Each point is reached from the start by the listed moves, each made once or not at all, plus a little noise. Say if it took an odd or an even number of moves. Then give how often each move was made.
(in the rows, 128 means zero)

Moves:
(1): [111 128 123 159]
(2): [ 94 124  92 137]
Start: [110 120 142 133]
Points:
[ 89 118 137 161] -> odd (1, 0)
[ 61 118 100 172] -> even (1, 1)
[ 77 118 105 139] -> odd (0, 1)

Moves:
(1): [165 123 130 112 175 109 119 112 100 115 135 166 143 153]
(2): [147 123 148 120 132 105 141 123 156 123 149 142 124 130]
(3): [111 113 132 120 141 147 136 129 132 114 111 118 132 132]
(4): [118 125 125 147 117 111 104 143 123 134 147 137  95 110]
(5): [134 146 120 123 145 126 104 123 122 122 138 110 111 132]
(6): [125 125 115 161 140 133 122 127 126 119 110 114 127 134]
(7): [132 118 111 138 138 111  98 119 140 164 164 138 118 129]
(8): [119 123 116 132 142 129 165 130 111 143 128 100 123 133]
(9): [142 152 125 121 149 114 134 142 158 132 144 157 130 107]
(10): [134 122 122 131 125 131 104 152 120 148 138 120 120 114]
(11): [131 121 126 145 107 150 138 136 139 136 130 116 105 118]
Start: [129 149 149 121 147 108 108 151 123 144 115 144 129 131]
Points:
[197 139 126 139 231  57  27 138 119 165 184 164 104 157] -> even (1, 1, 0, 0, 1, 1, 1, 0, 0, 1, 0)
[156 132 160 129 127 111 107 179 153 165 148 136  93 108] -> odd (0, 1, 0, 0, 0, 0, 0, 0, 0, 1, 1)
[191 130 111 175 223  50  83 183 145 199 207 182  61 105] -> odd (1, 1, 0, 1, 0, 1, 1, 1, 1, 1, 1)
[116 143 128 134 183 103 111 209 130 176 140 134  90  90] -> odd (0, 0, 1, 1, 0, 0, 0, 1, 1, 1, 0)
[175 134 125 168 210  78  78 177  96 159 166 123  57 127] -> even (1, 1, 0, 1, 1, 1, 0, 1, 0, 1, 1)
